Every row gives one point. The ring and each string are closed loops that go straight from each point to the next, and from the last back to the first. Before rounding, they use only three directions, however many columns there are. How many times does the string pass through the ring? Passing back the other way cancels.
In the rows, zero is written as 128.

Ring, 9 rows:
[[185 134 107 144]
 [174 163 122 145]
 [156 175 142 149]
 [129 165 165 154]
 [116 140 169 157]
 [117 116 163 158]
 [141  88 139 154]
 [166  89 120 149]
 [182 108 108 145]]
String, 22 rows:
[[193 113 130 142]
 [163 130 127 149]
 [185 132 133 143]
 [206 153 123 139]
 [186 150 141 143]
 [155 145 133 150]
 [136 169 120 154]
 [136 197 142 153]
 [124 168 135 156]
 [112 180 160 158]
 [108 162 151 159]
 [134 139 150 154]
 [136 130 175 153]
 [133 115 188 154]
 [148 122 152 151]
 [129 123 131 156]
 [114  99 126 160]
 [149  58 144 153]
 [177  63 144 146]
 [170 103 138 147]
 [206  72 125 140]
 [202  90 108 141]]
Times through: 1
String:
[[165 181 109 147]
 [168 190 134 146]
 [134 183 127 154]
 [134 164 132 154]
 [152 151 144 150]
 [174 160 156 145]
 [171 150 143 146]
 [152 142 128 151]
 [153 160 108 151]]
Times through: 0

Ring (7 x 8):
[[165 128 192 138 118 129 144  96]
 [143 160 162 157 117 153 157 115]
 [108 159 124 178 119 160 155 133]
 [ 83 129 100 187 123 146 140 140]
 [ 88  84 110 175 127 117 120 126]
 [120  66 146 153 127  99 114 105]
 [155  85 186 136 122 104 124  91]]
String (17 x 8):
[[ 78  66 150 177 124 107 110 131]
 [102  89 152 168 123 116 122 122]
 [126  95 134 155 125 116 128 107]
 [102  90 154 167 123 117 123 122]
 [100  99 158 171 121 123 126 126]
 [122  97 128 157 126 118 128 110]
 [117  73  83 156 132 105 119 104]
 [ 78  74  88 179 130 113 116 128]
 [ 56  96 137 196 122 129 122 151]
 [ 86 110 154 181 120 132 130 137]
 [106 109 102 170 126 130 134 121]
 [ 86 106  72 181 129 132 132 130]
 [ 66 100  73 191 128 132 127 141]
 [ 49  88  80 199 128 127 120 149]
 [ 82  75  60 177 133 114 118 124]
 [103  77  89 165 131 110 119 114]
 [ 93  57  99 167 131  99 109 116]]
Times through: 2

Ring (7 x 11):
[[207 131 130 108 147 117 135 108 131 168 122]
 [189 153 142 103 144 120 131 107 127 172 124]
 [121 163 149 113 117 126 114 111 126 157 127]
 [ 83 135 137 133  96 124 102 118 135 134 127]
 [ 89  94 121 149  94 120 102 121 142 116 124]
 [133  72 111 149 110 115 112 119 144 117 120]
 [181  80 111 135 130 113 125 115 142 136 120]]
String:
[[232 103 122 113 158 113 140 107 133 160 118]
 [249 121 102 110 147 111 145 116 147 183 127]
 [214 132 103 115 130 114 136 120 149 180 131]
 [185 132 114 118 125 117 129 118 143 168 129]
 [190 140 112 115 124 117 130 119 145 176 131]
 [165 128 135 117 133 119 123 110 130 152 122]
 [165 130 157 110 149 121 124 100 116 145 116]
 [181 151 162  99 156 122 129  99 114 161 117]
 [197 178 151  91 150 123 135 104 122 187 126]
 [193 177 136  96 137 122 133 111 132 190 130]
 [198 182 142  92 143 122 135 108 128 193 129]
 [202 178 120  99 129 120 135 117 142 199 135]
 [171 142 123 116 124 119 126 116 139 168 128]
 [156 124 141 119 133 120 121 108 127 145 120]
 [196 132 156 103 161 120 132  98 115 155 115]
 [231 137 135 100 161 116 141 104 127 176 121]
 [238 133 114 106 149 114 143 113 140 183 126]
 [205 127 107 117 130 115 134 118 146 173 129]
 [172 117 124 122 129 117 125 113 137 152 123]
 [173 106 137 121 141 117 125 106 127 140 117]
 [199  98 138 118 156 115 131 103 124 142 114]]
Times through: 3

Ring:
[[194 161 127  85 131 128 127  98 103 149 143 152  97 135]
 [157 202 116  95 127 137 125 104 112 150 159 155 133 146]
 [122 201 127 113 132 129 119 117 125 151 159 155 156 152]
 [ 95 163 143 133 142 118 118 131 141 159 148 155 164 154]
 [ 93  88 157 148 153 105 126 138 153 170 128 152 147 148]
 [127  39 176 141 160  91 125 136 146 169 108 149 111 136]
 [171  50 185 118 158  85 118 126 125 156 105 148  82 128]
 [195  86 172 100 149  95 118 114 111 150 114 149  76 127]]
String:
[[135  97 160 126 150 103 122 127 134 160 125 151 120 140]
 [137  74 205 130 162  73 103 141 132 149 108 150 109 135]
 [153  84 178 120 154  91 115 128 127 154 116 150 103 134]
 [165  69 123 116 142 127 148 108 131 175 126 150  96 135]
 [203  64 136  99 143 118 142 101 115 166 118 149  68 126]
 [226 122 160  78 140 105 118 101  94 141 123 149  64 124]
 [220 189 171  68 136 101  99 103  84 124 136 151  82 129]
 [177 187 157  89 136 110 107 111 103 136 143 153 113 139]
 [150 136 142 112 140 117 124 116 124 156 138 152 121 141]
 [146 135 108 113 133 139 142 106 129 169 147 153 126 144]
 [133 162 159 115 143 107 110 125 124 147 141 153 136 145]
 [ 90 209 179 127 145  96  90 142 131 136 150 156 174 156]
 [ 63 167 169 148 150 101 104 148 150 153 145 155 184 158]
 [ 63  82 129 163 150 123 142 138 169 186 136 153 168 155]
 [117  61 114 141 145 132 153 119 152 187 131 152 128 144]]
Times through: 0
String:
[[136 229 154 101 134 114 100 121 112 134 157 155 150 150]
 [146 173 143 106 137 118 116 116 119 148 146 153 131 144]
 [149 128 125 113 137 128 135 111 127 164 140 152 121 142]
 [164 156  67 100 120 166 160  88 123 176 160 154 122 145]
 [174 215  90  84 118 155 136  91 106 154 168 155 127 146]
 [175 238 105  80 119 146 124  94 100 143 169 155 130 146]
 [169 186  64  92 116 170 155  85 116 170 168 155 126 147]
 [157 142  75 106 124 161 158  93 127 177 156 154 123 145]
 [147 153 128 109 136 127 128 112 123 158 145 153 127 144]
 [138 203 153 105 136 113 105 121 116 140 151 154 143 148]
 [124 231 168 106 138 104  92 129 115 130 155 155 157 151]
 [132 162 149 115 141 114 115 123 126 151 143 153 138 146]
 [134 134 123 119 138 129 134 115 132 166 144 153 132 146]
 [115 146  96 126 132 147 146 111 141 175 155 154 150 152]
 [ 86 186 125 133 136 130 123 127 142 161 159 156 176 158]
 [ 73 214 171 134 144 102  93 144 138 141 155 156 188 160]
 [ 88 205 188 129 148  90  86 146 132 134 147 155 174 155]
 [123 158 167 121 146 102 107 131 128 147 138 153 141 146]
 [133 127 120 121 138 131 138 114 134 168 143 153 132 145]
 [121 151  96 122 131 148 145 109 137 173 156 154 148 151]
 [103 235 103 115 125 146 125 114 130 155 175 157 178 160]
 [119 249 134 105 129 127 106 119 118 139 168 157 168 156]]
Times through: 2

Ring, 8 rows:
[[191  87  82 184 124 116 119 125 109  89 124 164 138 115]
 [176 145 106 152 109 108 116 120 106  99 128 162 127 108]
 [123 192 119 122  92 105 127 109 134 121 136 143 111 127]
 [ 82 190 123 117  88 113 147 104 163 128 139 123 107 148]
 [ 64 150 122 133  95 130 170 105 183 119 137 110 116 163]
 [ 83  94 105 163 111 139 175 111 182 104 132 113 129 164]
 [118  62  84 186 122 136 160 117 165  96 129 127 136 156]
 [167  56  70 198 129 124 133 123 133  90 125 150 141 135]]
String (9 x 14):
[[219  99  89 181 125 111 108 129  86  81 122 178 141  96]
 [208 135  70 169 115  89  83 120  90 109 128 178 124 105]
 [161 170  84 145 101  90  97 111 115 125 134 160 112 121]
 [131 229 105 111  84  84  99 104 124 141 140 151  98 124]
 [112 200 152 109  89 120 151 111 136 107 134 136 116 121]
 [125 156 140 132 101 129 156 116 137  95 130 138 126 123]
 [132 130 114 151 108 124 146 116 140 100 130 139 127 131]
 [165 148  75 157 107  93  99 113 117 121 133 159 117 124]
 [218 113  74 179 121  99  92 125  85  95 125 180 133 100]]
Times through: 1
String:
[[120 210  97 120  87  88 106 103 136 141 140 144 100 134]
 [140 172  92 140  98  96 110 109 129 126 135 150 111 129]
 [140 133 116 150 108 123 143 117 133  98 129 144 128 126]
 [163 138 139 145 110 130 148 124 112  80 125 154 136 104]
 [187 159 127 141 107 112 120 123  93  89 126 168 130  93]
 [180 187 103 135  99  91  95 115  96 115 132 169 115 102]
 [146 190  94 132  95  90 102 108 121 130 136 154 108 124]
 [122 184  84 135  93  90 107 104 141 140 139 143 104 141]
 [114 160 101 140  98 109 132 108 148 122 136 136 114 141]
 [106 156 133 132  99 128 159 113 151 104 132 130 122 135]
 [ 82 178 150 115  91 132 171 109 162 108 135 120 118 140]
 [ 50 225 128  98  76 108 149  96 180 146 145 111  95 160]
 [ 62 233 103 102  75  90 123  92 173 161 147 120  88 161]
 [ 82 249 104  97  74  82 110  94 156 161 147 130  86 149]]
Times through: 2

Ring:
[[155 188 114  90 123 157 106 136 155 114 154 148 175  85]
 [135 173 103 101 115 154 111 158 143 114 134 151 171  85]
 [119 147 102 110 114 138 120 165 136 116 117 150 157 100]
 [111 115 116 115 119 109 131 154 135 121 102 142 131 130]
 [114 100 128 114 127  91 137 137 140 125 102 137 117 149]
 [124  87 140 110 145  77 142 110 153 128 120 140 110 164]
 [140  93 142 103 164  82 140  88 170 129 153 153 121 159]
 [153 115 139  96 167  99 132  84 176 127 172 159 136 143]
 [162 143 135  90 159 119 122  89 176 123 178 157 151 124]
 [166 175 128  86 142 142 111 107 169 118 172 150 166 102]]
String (19 x 14):
[[149 183 100  96 134 166 108 141 159 114 172 170 188  73]
 [141 148 114 101 139 134 120 128 158 119 155 160 160 106]
 [162 182 133  84 122 139 109 120 157 116 141 129 156 107]
 [188 208 135  72 139 157 101  96 176 114 184 141 177  90]
 [161 145 126  92 166 128 121  92 180 123 193 172 163 112]
 [164 117 138  93 186 104 131  66 191 128 204 176 148 137]
 [158 125 151  91 152  94 129  84 170 126 151 136 125 151]
 [145 124 141  97 143 100 129 104 161 124 138 138 128 144]
 [127  79 130 112 169  83 144  98 168 131 156 169 124 155]
 [122  44 142 117 181  54 156  82 171 136 152 167 102 184]
 [139  91 153 102 153  72 141  89 163 129 132 135 106 172]
 [146 130 143  95 136 101 127 106 157 123 130 130 126 144]
 [135 105 126 106 161 101 135 105 167 127 161 166 138 137]
 [148  90 130 104 194  94 140  72 189 131 204 189 143 143]
 [170 143 138  87 170 118 123  75 185 124 195 163 154 125]
 [159 151 117  94 164 138 119 100 178 121 197 178 172 101]
 [149 154 125  95 136 129 118 120 159 119 150 147 154 113]
 [165 193 134  82 115 144 106 123 154 114 137 123 158 103]
 [169 225 111  80 114 181  94 140 156 109 162 144 193  63]]
Times through: 0

Ring (8 x 14):
[[119 180 135 137  71 156  79 124 166 141  81 106 158 126]
 [132 190 121 127  77 164  90 113 205 133  84  99 152 156]
 [133 176 115 116 113 155 134 109 195 130 105 112 135 181]
 [119 143 125 113 152 131 184 120 124 138 127 141 121 171]
 [107 124 136 116 168 118 196 126  86 144 142 154 116 161]
 [ 90 113 150 124 168 114 158 126  84 147 159 152 116 153]
 [ 89 126 154 132 141 124 117 125 107 146 147 138 127 142]
 [ 99 150 150 138 102 138  89 127 126 146 114 123 145 124]]
String (32 x 14):
[[106 164 144 137  89 148  72 122 159 142 106 111 149 133]
 [110 180 148 150  47 153  54 135 135 150  65 106 172  89]
 [116 181 141 144  57 153  73 132 141 147  68 108 167 103]
 [117 171 137 136  81 148 103 129 136 145  83 117 155 120]
 [117 166 133 130 100 147 108 121 155 140 102 117 145 144]
 [119 169 131 128 100 150 104 117 170 137 103 113 144 152]
 [132 194 120 127  74 169  74 108 227 130  87  92 152 164]
 [142 208 112 125  63 177  72 105 249 127  75  84 156 170]
 [143 203 110 122  72 173  92 107 234 128  77  91 153 171]
 [131 178 121 124  95 153 127 119 168 136  87 114 146 152]
 [120 162 128 123 114 145 130 119 156 138 108 121 138 157]
 [121 163 125 120 120 147 126 112 176 134 118 118 133 172]
 [133 173 112 111 125 155 138 104 209 127 117 112 128 197]
 [136 168 109 107 137 150 169 106 189 128 117 121 124 198]
 [128 154 118 111 143 137 189 118 137 136 116 136 125 175]
 [117 147 130 119 137 133 168 124 118 141 118 137 129 156]
 [113 147 132 120 136 135 148 119 136 139 126 132 128 162]
 [112 136 130 114 160 129 171 116 132 137 143 140 117 178]
 [106 117 133 110 186 114 210 122  89 141 156 158 107 176]
 [100 108 140 113 190 107 217 128  61 146 157 166 107 163]
 [ 90  89 149 116 205  93 240 138  11 153 165 183 103 147]
 [ 94 109 148 123 172 107 197 136  44 151 146 165 117 138]
 [ 98 123 146 125 154 118 166 130  80 147 139 150 123 143]
 [102 135 141 124 144 129 138 121 125 142 140 136 125 158]
 [ 93 124 146 123 159 125 130 117 130 140 161 138 117 169]
 [ 95 129 146 126 148 127 127 120 125 142 150 136 123 158]
 [108 146 139 127 126 135 131 123 127 142 122 131 134 147]
 [ 91 128 155 135 132 122 127 133  84 150 131 142 134 124]
 [ 85 128 160 139 127 124  98 130  98 150 138 136 135 124]
 [ 96 140 153 138 113 129 112 134  94 150 115 134 142 116]
 [108 150 140 130 117 136 124 125 125 144 115 129 138 140]
 [107 155 140 130 113 143  99 118 157 140 122 119 138 151]]
Times through: 4

Ring (9 x 14):
[[135 138 145 131 146 113 133 157 125 178  85 148 137  91]
 [131 134 136 117 151 108 130 142 161 170 103 160 130  76]
 [130 123 117 120 154 109 120 128 172 145 128 165 128  82]
 [132 114 104 127 134 115 113 106 166 108 155 140 129 104]
 [133 113 104 134 109 122 113  91 149  84 166 107 132 125]
 [139 112 107 154  96 130 113  99 108  75 160  85 140 152]
 [143 112 108 169 112 132 110 123  78  89 142  99 146 161]
 [147 114 114 180 140 129 110 157  57 122 113 130 151 155]
 [144 125 130 166 152 122 119 171  73 157  90 146 148 130]]
String, 24 rows:
[[136 127 128 136 138 116 124 137 130 144 114 139 136 105]
 [127 148 157  97 104 111 147 112 175 161 106 105 124  74]
 [124 146 151  87 132 103 144 120 204 179 104 143 120  49]
 [130 119 110 120 196 101 115 153 182 174 114 218 128  61]
 [125 127 121 100 148 104 126 113 206 148 134 163 121  62]
 [125 134 133  97 101 113 135  86 195 122 144 104 121  82]
 [132 126 125 124 114 118 125 108 151 119 137 113 131 107]
 [126 124 117 103  89 117 126  67 195  88 171  90 121  99]
 [132 105  90 132 122 119 106  86 167  75 181 125 129 119]
 [138  98  82 158 149 122  96 118 127  86 166 152 138 135]
 [139 114 108 152 142 121 111 133 116 118 134 141 140 126]
 [132 130 132 122  56 129 132  70 142  78 159  42 131 133]
 [138 116 112 149  58 136 118  72 108  49 175  39 138 166]
 [147  99  90 186 121 135  97 123  64  68 158 108 150 178]
 [146 102  93 182 163 125  98 156  74 113 131 160 149 150]
 [147 102  93 185 173 124  96 166  69 121 124 172 151 149]
 [154 100  96 213 164 134  94 182  11 115 112 151 162 183]
 [144 124 130 167 118 129 121 147  65 127 108 104 149 150]
 [138 132 139 140 105 124 131 127 107 131 113  95 139 125]
 [142 119 119 161 154 121 115 159  90 144 106 151 145 126]
 [147 118 119 179 193 118 110 202  61 178  77 194 152 125]
 [139 142 155 142 146 116 136 174  97 190  67 143 142 101]
 [134 151 166 121 135 112 146 163 124 200  64 135 136  82]
 [140 118 115 157 193 112 111 182 107 173  93 202 143 102]]
Times through: 1

Ring, 8 rows:
[[110 107 197 180 120 118 112 148  92 129  87 136 164 149]
 [105 104 201 193 127  97  89 162 100 132 105 133 157 165]
 [103 124 151 176 147  85  81 157 140 135 130 124 135 151]
 [108 146 113 152 161  96  97 139 163 131 124 129 122 125]
 [115 166  74 116 164 127 134 111 176 125 106 131 119  88]
 [117 165  66 100 150 149 156  99 167 124  97 121 133  73]
 [116 144  99 108 125 160 164 104 134 126  88 114 158  83]
 [114 123 152 142 117 147 145 123 106 126  81 125 167 114]]
String (27 x 14):
[[102  96 201 191 115  99  90 165  93 136 115 118 169 167]
 [ 98  84 234 222 121  73  59 186  87 138 123 127 163 196]
 [108 116 201 200 150  85  79 161 115 128  97 157 135 167]
 [111 132 149 160 145 112 111 138 132 128 100 137 139 131]
 [106 126 135 155 134 108 106 143 135 134 123 112 149 132]
 [ 94 111 142 177 131  74  66 172 139 145 167  88 150 162]
 [ 98 116 161 191 147  68  61 172 139 139 147 117 136 168]
 [109 129 173 186 159  88  85 153 134 127 101 155 125 153]
 [109 130 145 159 142 111 109 139 133 129 106 131 141 131]
 [100 110 157 174 126  92  85 162 124 140 140 102 157 154]
 [ 95  87 205 208 116  73  61 185  99 143 144 104 166 187]
 [105  95 235 216 131  85  75 173  88 130  95 151 154 184]
 [111 111 207 191 135 107 101 152  98 126  81 154 150 157]
 [110 127 144 152 131 122 120 136 125 130 104 122 152 126]
 [107 112 153 150 109 132 127 138 106 134 108 103 174 128]
 [113 112 166 145 103 152 149 127  90 128  80 117 181 119]
 [111 123 128 125 106 153 152 120 111 131  99  99 177 104]
 [113 133 128 135 129 138 138 123 127 128  95 120 155 109]
 [116 139 138 142 142 135 137 121 129 123  80 142 143 110]
 [112 134 106 118 118 150 151 116 129 131 104 101 165  96]
 [113 134  87  95 101 173 175 103 124 132 104  82 181  77]
 [118 136 116 110 113 171 174 103 116 125  76 114 171  84]
 [119 135 148 139 132 150 151 115 115 121  64 145 153 106]
 [114 133 146 149 137 129 129 128 125 125  87 137 147 119]
 [110 120 150 148 118 133 131 133 111 131  98 115 166 123]
 [108 115 157 155 116 126 122 140 109 133 106 112 167 131]
 [108 117 161 162 124 118 114 143 113 132 106 120 160 137]]
Times through: 4
String:
[[110 149 125 160 172  92  93 139 164 127 112 148 112 129]
 [ 98 129 130 177 157  64  60 167 162 140 160 111 125 157]
 [ 97 114 140 170 129  84  77 164 137 143 157  92 152 153]
 [108 127 141 156 135 112 110 141 131 132 114 120 148 130]
 [110 121 181 182 145 100  96 150 119 127  95 148 139 150]
 [106 100 229 214 136  85  76 170  93 129  94 153 149 180]
 [ 99  80 236 216 109  86  72 181  76 138 117 121 175 190]
 [103  98 193 185 114 102  94 162  96 136 116 114 169 162]
 [108 120 161 165 132 113 110 144 118 131 104 127 152 137]
 [103 108 162 167 117 109 102 153 112 137 124 104 166 146]
 [100  90 215 206 118  85  74 176  91 138 121 121 166 181]
 [ 99  92 221 217 128  72  60 183  97 137 124 129 156 190]
 [111 127 174 180 152  99  96 147 126 126  93 154 132 146]
 [109 130 142 158 142 109 107 140 135 130 110 128 141 131]
 [106 132 129 154 142 106 104 142 143 133 123 117 141 129]
 [113 142 140 156 156 112 113 132 142 125  93 148 128 124]
 [115 162 113 149 182 102 107 126 173 121  95 162 102 114]
 [115 179  59 117 184 114 122 111 198 124 112 141  99  87]
 [112 168  51 104 160 128 135 109 186 129 122 112 122  81]
 [111 143 105 131 141 126 128 124 149 130 111 117 141 106]
 [115 150 113 135 153 126 130 120 151 124  94 138 130 105]
 [121 180  64 106 177 138 148  97 185 119  86 149 107  73]
 [119 189  28  87 177 139 151  91 203 122 104 131 105  60]
 [110 160  56 106 149 128 134 114 178 132 130 101 132  86]
 [111 147 105 135 150 120 122 125 155 129 111 124 133 109]
 [115 150 129 151 165 112 114 128 153 123  92 153 119 118]]
Times through: 3
